Rows are points. The points of each table are mixes of a few directions, plus a little noise. Count the directions of each table, and those that both share. Where both have some left over, give the other angles between the two spaces (their principal angles), to ten degrees, smallest first.
In the rows, 128 means zero.

First (4 x 2)
[[101 132]
 [173 121]
 [158 123]
 [ 80 136]]
Second (6 x 2)
[[125 151]
 [134 102]
 [137  82]
 [118 179]
 [136  90]
 [121 164]]
Directions: first 1, second 1, shared 0; angles 70

First (7 x 3)
[[157 121 174]
 [161 119 171]
 [126 125  91]
 [ 99 137 106]
 [114 130  91]
 [ 88 140  92]
 [150 124 172]]
Second (4 x 3)
[[137 150 126]
 [147 179 123]
 [126 122 128]
 [101  60 134]]
Directions: first 2, second 1, shared 0; angles 90

First (6 x 6)
[[112 125 120 130 128 123]
 [ 85  54 114 151 191 124]
 [119 166 119 118  89 120]
 [155 106 145 132 156 140]
 [117 132 122 127 121 124]
 [179 186 148 109  83 137]]
Second (6 x 6)
[[175 119 139 156 123 113]
 [ 78 141 115  96 132 143]
 [128  76 132 161 157 126]
 [ 74 144 117 114 103 137]
 [182 107 143 164 131 112]
 [131 182 123  77 122 137]]
Directions: first 2, second 3, shared 1; angles 30

First (9 x 8)
[[120  76 183  94  82 155 141 185]
 [134 165  89 152 160 109 118  88]
 [124 105 153 113 108 140 134 153]
 [127 124 132 125 124 130 129 133]
 [135 174  79 158 168 104 116  77]
 [122  88 171 102  92 149 138 173]
 [132 155  99 146 152 114 121  98]
 [124 102 156 111 105 142 135 157]
 [133 164  90 151 160 109 119  88]]
Second (9 x 8)
[[128 124 132 126 125 130 129 132]
 [121  84 174 100  90 151 139 176]
 [123  97 161 108 100 144 136 163]
 [125 107 150 115 110 139 133 151]
 [129 135 121 132 134 124 126 121]
 [139 200  51 175 192  90 109  48]
 [133 164  90 151 160 109 119  88]
 [123  98 160 108 101 144 136 161]
 [130 142 113 137 140 121 125 113]]
Directions: first 1, second 1, shared 1

First (10 x 9)
[[164 114 134 140 121  97  84 154 108]
 [104 109 168 105 188 148 186 116 149]
 [114 130 139 108 141 108 134 135 127]
 [107 130 146  99 150 103 143 135 129]
 [152 106 145 141 143 131 121 135 125]
 [105 164  77 136  79 154 132 105 134]
 [ 91 192  37 144  38 170 128  90 138]
 [164 108 145 140 132 102  92 151 111]
 [143  95 166 132 172 144 149 127 135]
 [137 130 121 134 115 122 113 132 123]]
Second (10 x 9)
[[125 120 134 120 132 125 135 132 130]
 [116 115 131 105 126 114 141 140 130]
 [138 164  97 157  97 136  93 115 119]
 [104 135 100  98  84  96 124 146 124]
 [139 133 132 145 138 142 122 118 127]
 [139 159 103 157 105 138  97 114 120]
 [150  81 199 137 220 163 170 117 144]
 [147  93 183 138 200 157 159 119 140]
 [138 157 105 155 106 137  99 115 120]
 [ 85 123  96  67  71  73 138 164 126]]
Directions: first 3, second 2, shared 1; angles 40

First (8 x 11)
[[166 139 151  98 122 134 164 141 143 131 114]
 [150 120 147 107 114 132 120 145  91 137 144]
 [119  91 157 111 134 119 161 158 134 140 142]
 [117 159  69 218 128 125  92  92 133 154 123]
 [136 112 149 112 125 123 160 119 128  98 136]
 [ 92 174  57 191 141 147  61 121 159 160  94]
 [134 121 166  60 144  92 149 119 122 126 133]
 [111 107 128 129 114 152 117 128 112  76 139]]
Second (8 x 11)
[[167 152 119 156 109 170 122 156 119 172 118]
 [109 117 137 115 141 126 136 121 130 122 133]
 [ 76  97 143  92 156  86 139  96 138  81 141]
 [154 141 106 145 103  83 105 117 132  97 122]
 [185 162 106 168  93 150 109 153 119 160 113]
 [139 136 133 136 128 173 136 150 121 168 125]
 [118 124 145 122 144 182 147 147 122 170 130]
 [ 77  96 136  92 150  54 130  83 143  55 141]]
Directions: first 6, second 2, shared 1; angles 50

First (9 x 12)
[[137 124 134 149 139 129 143 114 131 124 136 158]
 [ 75 121 140  84 136 163 111 133 110 118 154  84]
 [ 93  95 135 105 113 123 109 133 121 117 115 125]
 [134 113 115 140 117  94 149  54 116 107  59 178]
 [ 87 122 148 149 164  70 108 126 120 150 113  94]
 [186 109 114 138  76 131 124 188 162 129 130 171]
 [147 178  99 108 126 130 143  84 114 130  92  91]
 [177 173 121 134 136 188 147 165 146 139 194 121]
 [113 116 148 144 147 123 119 156 135 139 157 128]]
Second (10 x 12)
[[192 170 134  40 116  83  45 145 123 134 167  83]
 [102 112 126 163 133 146 160 121 130 125 113 146]
 [ 85 100 125 188 135 158 184 117 132 124 101 159]
 [154 146 130  91 124 110  94 135 126 131 145 109]
 [106 114 126 158 132 144 156 122 129 126 115 143]
 [173 158 132  66 120  97  70 140 124 133 156  96]
 [117 121 127 142 130 136 141 125 129 127 121 135]
 [162 151 131  80 121 104  83 137 125 131 149 103]
 [ 80  96 124 194 137 162 190 116 132 123  99 162]
 [106 114 126 158 132 143 156 122 130 126 115 144]]
Directions: first 5, second 1, shared 0; angles 50

First (9 x 14)
[[149 165 161 131  97 122 132  86 103 181 159 114 158  91]
 [102  68 133  97 135  83 111 155 170  68  97 201  98 168]
 [130 124 134 134 123 119 129 131 121 128 136 130 125 141]
 [128 153  73 149 166 196 138 145 124 125 114  68 128 114]
 [112  85 110 144 147 117 129 177 132  82 119 139  90 198]
 [140 134 149 141 108 113 133 121 106 149 151 122 132 137]
 [123 140 108 113 144 152 123 120 148 125 107 124 138  94]
 [129 157 139  83 121 138 116  78 158 150 112 147 165  41]
 [139 126 143 161 112 114 139 138  93 143 159 110 119 168]]
Second (10 x 14)
[[ 90 140 101 146 160 151 127 137 106 160 127 133 130 106]
 [ 98 125 105 141 115 144 159 127 117 160 134 112 123 128]
 [127 130 103 125 132 154 138 149 121 143 110  90 134 166]
 [180 131 198 130 154  90 103 120 129  72 159 136 112 107]
 [164 106 145 102  72 106 144 104 172  88 124 128 124 139]
 [134 122  72 143  84 153 137 158 115 146 107  99 136 211]
 [118 134 145 152 145 111 117 122 105 137 154 157 121 100]
 [131 143 114 160 178 142 103 135 124  95 140 143 113  76]
 [159 106 163  58  60  79 109  96 181 107  99 179 152 145]
 [ 84 144 133 122 183 150 147 133 105 175 128 101 131  99]]
Directions: first 3, second 6, shared 2; angles 60

First (10 x 20)
[[122 126 129 140 105 114 124 123 106 140 126 111 113 144 120 134 114 120
  107 128]
 [164 107 107  63  85 124 123 156 110 120 166 142 143 133 111  86 119 128
  131  99]
 [114 142 139 156 163 135 133 116 147 126 112 128 131 118 141 149 144 131
  139 147]
 [155 101 115  36 178 211 128 167 205  79 126 214 156  63 131  57 114 169
  173  65]
 [114 138 134 159 129 116 130 115 119 138 118 110 120 139 131 150 131 121
  118 144]
 [120 116 126 127 110 137 121 129 119 134 112 129 103 131 116 116  93 127
  101 104]
 [126 120 126 119 127 144 125 132 134 126 117 140 117 120 122 115 108 133
  120 109]
 [127 130 130 134 126 122 128 125 124 131 130 122 127 133 128 133 131 125
  127 133]
 [122 119 124 132  96 120 122 127 103 141 121 115 103 143 114 124  99 121
   97 114]
 [115 185 152 213 163  60 149  90 115 143 151  72 170 155 163 216 227 105
  167 238]]
Second (10 x 20)
[[177 145 114 117 130 117 117  94 113 122 135 123 138 153 123 142 148 121
  117  85]
 [119 142 170 132 138 109 134 126 123 120 141 117 152 150 177 113 119 128
  123  84]
 [191 149  64  82 108 117 116 110 107 132 122 133 122 146 105 169 142 126
  119 183]
 [ 97  85 131 153 125 164 135 156 147 123 115 137 115  93  96 119 124 130
  150 167]
 [118 127  92 128 125 138 120 127 136 148 118 139  97 103  85 133 132 129
  124 152]
 [195  91 170 111 108 135 148 147 105  58 135 109 203 180 188 150 129 124
  162 165]
 [129 139 141 142 143 121 122 105 128 132 136 124 129 134 128 117 138 124
  117  60]
 [112 116 110 147 134 147 121 123 141 143 120 137 101 100  81 122 137 127
  127 119]
 [121 101  94 147 127 161 120 127 144 139 113 142  95  91  58 130 142 126
  135 145]
 [ 22 186 194 121 142  70 146 164 135 164 145 120 129 131 240  85  69 144
  105 120]]
Directions: first 3, second 4, shared 0; angles 50, 70, 80

First (9 x 24)
[[143 187 108  97 157 127 175 140 144 169 121 116 106 112 116 131 121 146
  157 117  77 157 144 158]
 [135 157 119 115 140 128 148 135 134 147 124 123 118 120 123 129 125 137
  142 123 104 142 137 142]
 [114  77 144 153 103 128  87 116 115  92 134 139 147 142 139 126 132 113
  102 137 173 103 112 101]
 [129 129 128 127 129 127 130 129 128 129 127 127 127 128 127 128 128 129
  129 129 126 129 130 129]
 [142 178 112 102 151 128 167 139 141 162 122 118 109 115 118 131 122 144
  154 120  85 152 142 154]
 [108  57 151 164  94 129  72 112 110  78 137 143 155 148 141 125 137 105
   91 141 192  94 108  91]
 [114  76 146 155 103 129  86 117 115  92 135 138 148 143 138 125 134 111
  102 137 174 102 115 101]
 [157 232  93  75 179 126 210 151 155 201 116 108  88  99 107 134 116 160
  182 110  36 178 158 184]
 [109  59 150 164  96 130  74 114 111  80 137 142 154 147 141 125 136 106
   91 141 188  96 109  91]]
Second (10 x 24)
[[134 132 124 123 130 130 132 124 128 120 126 120 125 130 134 125 132 136
  128 131 126 129 125 134]
 [ 66  76 175 183 110 113  85 166 134 208 150 217 164 106  67 157  85  43
  129  92 156 118 156  65]
 [116 118 137 139 125 125 120 135 129 143 132 145 135 124 116 133 120 112
  128 121 133 126 134 116]
 [151 147 111 108 134 133 144 114 126  98 120  95 114 136 151 117 144 159
  128 141 118 131 117 151]
 [125 126 130 131 127 127 125 130 129 132 129 132 130 127 125 129 126 123
  128 126 129 128 129 125]
 [151 147 110 108 134 133 145 114 126  98 120  94 114 136 151 117 144 160
  128 141 118 132 118 152]
 [ 65  75 177 184 110 113  84 167 134 209 150 219 165 106  66 158  85  41
  129  92 156 118 157  64]
 [133 132 124 124 129 129 132 125 127 122 126 121 125 130 133 126 131 135
  128 131 126 129 126 133]
 [153 149 109 106 135 134 146 113 125  96 119  92 113 137 153 116 145 163
  128 142 117 132 116 154]
 [186 177  83  77 144 142 169  92 122  53 108  44  94 148 185 101 168 208
  127 161 102 137 102 187]]
Directions: first 1, second 1, shared 0; angles 70

First (11 x 32)
[[128 131 128 128 129 129 127 128 126 127 129 128 125 126 129 128 130 126
  129 126 130 128 130 129 126 125 127 126 128 129 127 129]
 [131 106 123 127 117 123 138 127 147 134 119 128 155 146 121 127 114 143
  125 150 108 126 107 116 145 150 134 146 131 122 133 123]
 [116 226 149 134 177 149  81 134  42 100 170 129   7  46 162 134 191  60
  143  29 217 138 222 183  51  29 100  50 118 157 104 150]
 [135  67 115 125  97 115 157 124 181 145 102 128 202 178 108 124  89 170
  119 189  74 122  70  94 175 189 145 176 134 110 143 114]
 [131 100 122 126 114 122 141 126 153 136 116 128 162 151 118 126 110 148
  124 156 103 125 101 112 150 156 136 150 131 120 135 122]
 [128 123 127 127 126 127 130 128 132 129 126 128 133 132 127 128 125 131
  127 132 124 127 124 125 131 133 130 132 128 127 129 127]
 [130 114 125 127 121 125 135 127 141 132 122 128 146 140 123 127 119 138
  126 142 115 126 114 120 139 143 132 140 130 124 131 125]
 [123 165 136 130 146 136 110 130  96 117 144 128  83  98 140 130 151 103
  133  91 161 132 163 148 100  91 118  99 124 139 119 136]
 [128 125 127 128 127 127 129 128 130 129 127 128 131 130 127 128 126 130
  127 131 126 128 126 127 130 131 129 130 128 127 129 128]
 [133  89 120 126 108 120 147 125 162 139 111 128 176 160 115 125 103 155
  122 167  93 124  91 106 158 167 139 159 132 117 138 119]
 [124 161 135 130 145 135 112 130  99 118 143 128  87 100 139 130 149 105
  133  94 158 131 160 147 102  94 118 101 124 138 120 135]]
Second (8 x 32)
[[120 128 131 102  72 113 133 121 158 107 112 139 143 192  76 206 111 168
  104 166 114 153 121  81 204 114 153 165 107 114 110  81]
 [159 155 134 117 178 110 139 155 103 119 121 139 131 116 123 116 128 113
  129 148 146 136  87 139 131 121 135  92 152 154 147 145]
 [123 120 119 120 118 112 131 129 139 129 111 125 140 148 112 140 126 134
  127 139 117 138 103 121 141 134 131 135 135 127 134 120]
 [113 138 130 133 118 139 113 118 120 126 139 124 102 117 136 136 141 120
  130 100 139 127 163 134 112 110 119 126 116 124 115 125]
 [154 111 132 164 192 158 137 135 107 156 156 123 137  57 194  25 126  99
  149 111 131  84 134 169  58 166 110 101 146 137 150 183]
 [173 162 163 118 145 148 146 142 116 101 156 160 131 126 120 149 102 146
  107 171 153 124 149 104 180 107 158 122 108 136 113 120]
 [105 131 126 124  95 129 115 115 135 122 127 124 111 143 116 160 136 134
  124 112 129 137 153 119 135 111 126 142 113 118 112 109]
 [ 77  80  89 147 107 115 109 108 146 164 102  91 129 125 147  93 154 110
  152  78  96 124 113 155  64 161  93 141 146 114 143 140]]
Directions: first 1, second 4, shared 1

First (11 x 32)
[[134  96 144 131 112  89 140  88 119 131 137 127 104  82 127 154 127 127
  156 125 148 129 157 131 147 113 137 110 115 159 128 145]
 [158 130 147 143 139 172 104 151 142 137 138 136 127 129 132 142 178 125
   63  98  91  92 149 145 120 187 105 152 145 112 149 104]
 [112 127  93 106 123  94 156 116 112 117 118 116 118 149 117 113  83 128
  173 162 156 164 108 116 124  74 144  96 113 133  93 148]
 [ 83 148 192 160 123 147  89 138 148 143 123 146 186  90 158 117 137 139
  148  94 114 110 114 118 150 150 130 188 142 138 192 125]
 [159 145  50  93 146 147 156 160 116 110 120 111 102 217 100 107 114 119
   90 168 125 150 105 131  88 116 119  91 128  86  67 115]
 [167 138 113 128 146 176 117 162 136 128 132 127 118 164 120 132 166 122
   52 117  95 104 136 145 105 177 104 136 143  96 122 100]
 [169  91 149 137 123 120 129 101 127 136 147 131  89  85 124 172 167 122
   97 106 121 100 182 148 137 159 119 115 125 146 134 126]
 [ 72 175  97 114 135 134 132 163 128 116 102 125 178 184 133  70  72 136
  173 162 141 168  58 101 114  80 141 139 130 108 116 133]
 [156 104  79 101 124  94 167 104 108 116 131 113  78 145 105 140 109 119
  136 159 152 150 143 132 118  94 135  74 111 132  77 142]
 [108 151 136 133 132 147 113 150 136 130 121 134 160 138 137 109 125 134
  130 122 119 129 106 121 125 135 126 153 138 119 144 121]
 [ 91 103 208 161 103  89 110  81 135 146 137 144 150  26 156 153 132 138
  188  93 144 113 154 122 176 122 146 157 121 182 187 149]]
Second (10 x 32)
[[141  85 165 153  83 124  84 145 132 130 130 161 131  80 132 131 158 141
  122 122 113 125 137 134 126 165 158 135 154 126 151  89]
 [171  91 103 129  90 140 100 175 122 115 121 152 107 144 106 116 151 136
   85 158 111 145 119 134  91 160 158 105 159  90 101  73]
 [ 53 203 138 108 171 143 118 147 137 135 124 121 197 170 168  70  88 121
  180 104 105 119  90 122 139 107  84 172 125 133 157 154]
 [150 112 124 107 127 116 112 136 119 129 145 139 109 130 138 118 145 114
  122 114  97 110 157 155 119 155 102 110 138 130 120 113]
 [ 97 166 124 145 139 160 135 144 140 127 106 118 168 152 123 117 108 141
  126 143 148 146  80 100 127 109 146 159 127 111 139 134]
 [159  95  96  82 133  71 154  92 101 123 152 120  67 128 128 135 118 102
  154 128 123 123 181 159 127 112  98  66 111 154  83 147]
 [183  90 126 133 126 122 146  98 123 131 144 119  74 103 108 179 163 120
   85 122 135 111 175 144 130 149 126 103 117 137 113 128]
 [ 53 184 155 134 154 131 135 118 140 137 119 117 190 127 156 104  88 132
  187 112 141 130  94 106 155  91 117 172 113 148 167 167]
 [153  61 145 138  81  81 118 103 116 127 137 147  91  66 121 153 142 132
  146 133 138 134 164 137 135 132 158  95 132 150 122 115]
 [118 192 103 151 179 192 182 122 149 128 104  83 148 179 101 157 117 137
   74 145 170 135  85  93 129 101 133 162 102 104 127 160]]
Directions: first 3, second 5, shared 3

First (11 x 32)
[[141 131 137 111 122 132 134 118 136 130 132 131 112 128 123 138 115 128
  127 114 121 122 126 139 130 126 105 121 150 131 105 142]
 [165 127 133  89 122 145 140  84 150 102 124 144  79 135 134 143  91 123
  120  80 101 108 107 179 112 116  61  79 205 161  66 202]
 [117 127 174 111 141 122 145 120 135 137 139 118 138 130 118 120 140 117
  123 143 147 121 130 119 147 141 122 127 103 122 135 105]
 [145 142 111 129 102 130 121 148 126 162 137 133 111 117 116 158 109 144
  142 120 116 135 142 119 135 118 124 162 147 105 107 118]
 [100 129 140 147 135 113 125 156 115 151 136 115 164 124 120 118 155 128
  133 166 152 139 144  89 147 140 171 162  68 101 170  69]
 [111 105  89 160 152 131 112 112 117  62  96 132 148 140 164  86 148 118
  115 129 124 131 105 148  93 128 152  80 121 169 164 166]
 [151 151  95 136  87 129 114 165 121 182 142 135 107 110 109 173 103 154
  150 117 110 141 151 109 137 111 131 187 151  90 102 108]
 [121 140 224  78 136 118 165 121 148 175 163 111 131 127  93 138 134 115
  125 148 159 112 143 105 176 149 103 148  96  99 116  74]
 [105 107 132 140 160 126 129 108 126  80 110 123 153 142 150  87 154 111
  112 140 141 124 111 140 113 139 143  85 103 159 163 142]
 [ 95 111 114 163 153 120 117 136 113  98 112 120 170 135 147  88 164 120
  121 158 146 137 122 115 117 139 176 117  77 139 186 111]
 [160 137  58 145  94 140 104 140 121 129 118 147  94 120 137 157  96 150
  142  93  90 138 127 146 103 102 119 137 188 131  94 170]]
Second (8 x 32)
[[106  97  87 169 153 124 111 108 117  52  94 132 162 147 163  83 147 117
  117 132 130 131 105 140  92 130 161  77 113 164 178 159]
 [111 119 122 141 148 130 123 128 120 106 115 123 143 131 145 100 151 119
  118 141 134 131 119 134 118 133 147 110 107 148 152 134]
 [172 117  88 134  76 114 120  93 147 104 129 157 115 144 109 185  52 151
  159  74 103 121 129 121 115 110  94 126 203  94 100 152]
 [126 130 133 125 130 129 129 131 127 134 130 126 127 126 127 127 132 127
  126 131 130 128 129 128 131 129 128 131 124 128 127 125]
 [109 144 165 112 150 138 138 155 120 166 138 110 125 113 128 108 166 118
  113 158 142 131 135 128 147 138 137 145  89 137 129 104]
 [143 118 104 138 111 121 122 110 134 104 123 141 128 138 126 144 100 136
  139 106 118 126 124 127 116 121 119 118 157 120 125 144]
 [146 120 106 134 107 121 123 110 136 110 125 142 125 137 123 150  95 138
  141 104 117 125 126 126 119 120 115 123 161 116 119 142]
 [111 177 220  71 148 147 157 189 122 249 170  93  99  88 103 126 180 118
  110 177 151 131 156 120 187 144 120 193  72 117  94  64]]
Directions: first 3, second 2, shared 1; angles 40

First (9 x 32)
[[151 109 120 111 135 149 153 140 128 153 159 112 112 115 157 127 102 116
  116 122 167 128 138 132 147 155 149 132 123 169 138 158]
 [151 106 123 108 139 159 158 133 148 160 170 117  95 119 158 128  98 113
  120 126 163 114 142 139 141 151 163 129 135 179 152 176]
 [116 107 102 137 140 134 135 123  93 118 134 122 132 115 155 136 116 122
  137 112 141 121 157 121 167 143 131 120 110 128 133 138]
 [119 182 178 131 104  95  83 125 170  99  59 162 133 175  64 118 179 153
  118 145  66 143  91 124  63  95  83 139 145  71  94  72]
 [110 127 119 145 130 125 129 108 144 139 162 125 144 112 108 131 129 129
  161 152 101 107 108 143 102  81 156 113 160 129 161 137]
 [ 80 161 145 155 124 104  80  95 147  72  58 172 123 174  88 134 175 151
  146 128  46 108 138 120 105  92  91 121 140  52 115  92]
 [119 114  94 150 125 109 136 134  71 137 167  95 195  74 126 130 118 123
  154 137 144 146 104 126 138 104 138 115 120 128 137 110]
 [143 110 101 132 125 118 145 153  67 142 156  92 177  82 146 126 111 119
  127 123 174 161 117 120 156 142 128 127 100 143 119 115]
 [163 138 168  84 131 158 133 142 184 130  88 154  43 186 150 121 125 125
   74 106 148 125 161 127 133 191 114 153 120 152 105 156]]
Second (11 x 32)
[[141 130 138 138 125 127 118 152 129 127 132 122 131 136 112 110 127 128
  116 144 134 126 135 120 143 131 125 138 110 132 117 119]
 [132 125 139 125 119 122 112 148 129 120 117 119 115 151 110 118 146 126
  100 147 135 138 134 118 118 146 117 148 113 134 103 121]
 [204 113  61 147 149 133  91  76 192 148 128 114 166 125 165 128  88 127
  173  94 149 154 143 195  73 135 160  90 121 105 118 148]
 [ 60 132 153  97 121 124 169 120  87 116 119 146  97 118 131 159 156 129
  120 121 105 116 107 101 134 120 113 135 162 137 153 132]
 [ 24 133 187  79 102 115 173 148  60  98 102 146  62 143 106 159 197 125
   75 145 102 119 103  68 134 137  88 168 161 152 135 124]
 [ 98 134 121 120 141 137 169  93 113 135 143 149 138  89 157 155 109 132
  169  96 109 108 111 135 145  97 138  98 165 120 177 140]
 [126 126 143 124 118 122 114 150 125 119 116 121 112 150 110 120 148 126
   99 148 133 136 133 114 122 145 116 149 114 136 105 121]
 [119 142 124 143 146 145 167 114 115 143 165 148 161  76 149 133  84 134
  180 103 112  93 117 131 186  81 147  92 148 119 184 129]
 [120 143 175 144 116 129 128 196 101 122 145 127 127 133  86  92 131 129
   96 170 129 107 134  83 195 120 114 156  98 143 120  99]
 [248 116  76 175 141 132  52 132 205 149 134  94 177 151 127  81  83 126
  142 135 169 157 165 182  97 149 155 116  71 111  79 124]
 [137 112  93 112 133 122 117  81 153 128 105 123 119 138 154 153 138 125
  138 102 133 155 126 161  61 147 134 116 145 119 119 150]]
Directions: first 4, second 3, shared 0; angles 40, 70, 80

First (9 x 32)
[[118 114 123  79 106 155 145  92 136 116 136 128 114 109  88 160 113  67
   87 110  58 111 182 197  97 134 144 106 149  98 147  79]
 [131 132 129 141 134 121 123 138 126 131 126 128 132 133 139 119 132 144
  139 133 147 133 113 109 136 126 124 134 122 136 123 141]
 [119 115 124  83 107 152 144  95 135 117 136 128 115 110  91 157 114  72
   90 111  64 112 177 192 100 134 143 108 148 100 146  83]
 [121 117 125  91 111 148 141 101 134 119 134 128 117 114  98 152 116  83
   97 114  76 115 168 180 105 132 140 112 144 106 143  91]
 [139 144 133 183 153  98 109 168 119 142 119 128 144 150 173  92 145 196
  175 149 206 147  67  50 163 121 110 153 104 161 106 183]
 [127 126 127 122 125 131 130 123 129 126 129 128 126 126 123 132 126 120
  122 126 119 126 135 137 124 129 130 125 131 124 131 121]
 [126 125 127 117 123 134 132 120 130 125 130 128 125 124 119 135 124 114
  118 124 112 124 141 144 121 129 132 123 133 121 133 117]
 [128 128 128 129 128 128 128 129 128 128 128 128 128 128 129 128 128 129
  129 128 129 128 127 127 129 128 128 128 128 129 128 129]
 [144 152 136 207 164  85 100 186 115 148 115 128 151 159 193  76 153 226
  195 158 241 155  41  15 178 118 102 163  93 176  97 208]]
Second (11 x 32)
[[103 107 162 117  90  66 110 124 119 125 162 111 144 139 107 129  67 136
  116 153 134 151 108 137 110 109 103 141 126 138 123 151]
 [156 157 128 163 176 206 180  72 174 115  82 116 160 140 106 113 136 178
  186 116 181 140 136 112 115 113 113 125  66 128 158 137]
 [144 115 180 101 153  64 139 107 127 150 153 138 104 136 135  98  68 107
  129 148 130 120  83 109 109 133 126 109 148 156 136 128]
 [ 91 119 162 126  75  91  93 164  91  90 121 113 126 135 101 166 119 139
   92 141 117 135 146 171 146 113 117 147 142 113 119 161]
 [166 144 197 122 164 125 123 161 116 124  97 114  77 137  96 104 103 135
  125 147 143  92  87 140 153 115 125 104 143 167 158 109]
 [163 156 110 140 183 234 190  69 171 116  74 133 134 122 113 128 165 135
  164  97 137 113 169 135 118 134 141 108  94 109 161 102]
 [121 135  80 135 125 134 105 184  94 129 111 165 103 112 192 151 217 104
  104 106  95 106 155 116 172 165 168 134 168 104  95 132]
 [103 117  78 143 101 103 106 142 126 146 163 134 161 127 167 125 146 138
  134 128 136 157 122  92 126 133 123 153 121 123  94 148]
 [ 92 100 127  91  70 122 128  89 137 112 161 105 149 119  72 160  79  96
   91 128  82 145 169 193  84 112 116 129 127 102 139 107]
 [131 133  60 138 122 160 106 169 126 150 138 134 123 111 156 125 182 115
  122 112 112 119 134 114 146 139 144 131 139 128 111  97]
 [137 126 121 131 149 101 131 127 130 152 144 144 127 130 168 106 129 127
  142 132 139 130 101  87 127 141 132 127 134 141 116 137]]
Directions: first 1, second 6, shared 1

First (11 x 32)
[[131 123 126 127 132 130 127 126 130 134 129 126 128 126 130 129 127 131
  128 125 127 128 133 130 126 128 129 129 126 132 124 131]
 [141  83 131 123 165 147 122 127 125 166 153 114 120 116 148 140 124 140
  134 110 119 116 157 147 106 136 139 149 116 157 109 149]
 [ 98 120 170 137 140 129 137 153  93 105 165 131 105 141 141 136 130 107
  138 145 122 110 105 134 118 141 129 157 135 126 159 129]
 [ 58  71 245 149 190 145 148 196  32  95 249 125  59 153 178 159 129  81
  159 159 105  70  89 160  83 168 140 222 138 145 196 148]
 [135 138 114 126 118 124 126 120 139 129 112 130 137 126 120 123 128 132
  124 126 131 136 130 123 135 123 126 115 128 124 122 124]
 [140  95 127 124 155 142 123 125 128 158 144 117 124 118 142 137 125 139
  132 113 121 120 151 142 112 133 136 142 119 150 112 144]
 [160 153  74 119 100 120 119  97 172 144  73 129 159 116 105 114 128 150
  114 113 138 154 146 114 149 110 122  85 123 120  97 119]
 [119 123 142 131 134 129 131 136 117 123 141 128 120 131 133 131 128 122
  132 132 126 122 122 131 123 132 129 138 130 129 137 130]
 [149 131 100 122 122 129 121 111 151 146 104 125 143 119 121 123 127 143
  122 116 131 139 145 125 134 120 128 110 123 131 106 128]
 [132 236  76 129  33  85 131 104 173  69  33 156 170 142  70  92 136 124
  104 150 155 175  89  80 188  96 102  51 147  66 136  79]
 [145 134 103 123 119 127 123 113 149 141 105 127 142 121 120 123 127 140
  122 119 132 139 141 123 135 120 127 110 124 128 110 126]]
Second (11 x 32)
[[115 113 143 127 131 140 135 134 117 128 153 125 120 134 138 138 131 120
  123 139 120 124 126 124 121 137 137 150 129 132 135 137]
 [145 110 107 109 134 155 132 134 133 160 129 114 140 127 122 140 116 154
  130 106 129 130 132 149 134 112 125 126 116 143 108 137]
 [110 142 144 121 120 137 144 155 103 111 137 131 121 147 118 140 121 124
  134 135 134 124  85 146 144 119 118 130 127 118 149 123]
 [ 89 160 158 109 108 152 163 199  73  95 145 128 117 169 102 153 106 132
  145 139 144 117  32 177 167  99  97 135 126 107 171 113]
 [119 147 161 151 154  82 116 144 103  85 128 141 103 116 137 106 128 107
  158 120 133 104 118 137 115 141 113 119 141 114 161 104]
 [101 108 124 139  77 154 131  79 168 126 161 124 150 148 140 131 169  94
   68 195  97 157 171  27 113 158 178 179 145 125 120 155]
 [156 141  58  99  67 157 140  74 190 172  78 135 169 142  98 141 136 151
   73 149 131 187 137  92 162 108 151 103 115 121  75 152]
 [162 113 108 114 160 127 117 127 131 165 106 121 128 105 128 130 110 158
  146  85 138 121 142 171 125 115 118 106 111 148 101 132]
 [154 139 111 142 159  97  94 146 132 114 107 105 144  90 125  89 115 152
  174  66 136  99 161 152 121 115  88  93 134 135 129  87]
 [152 107 115 127 134 119 122  66 162 168 110 151 118 115 144 134 143 115
   95 148 120 154 165 103 111 155 168 127 120 138  91 163]
 [107 125 180 162 166  87 108 151  96  85 158 130 101 112 154 105 133  97
  163 123 122  89 139 128  98 154 120 142 147 126 168 105]]
Directions: first 2, second 5, shared 2
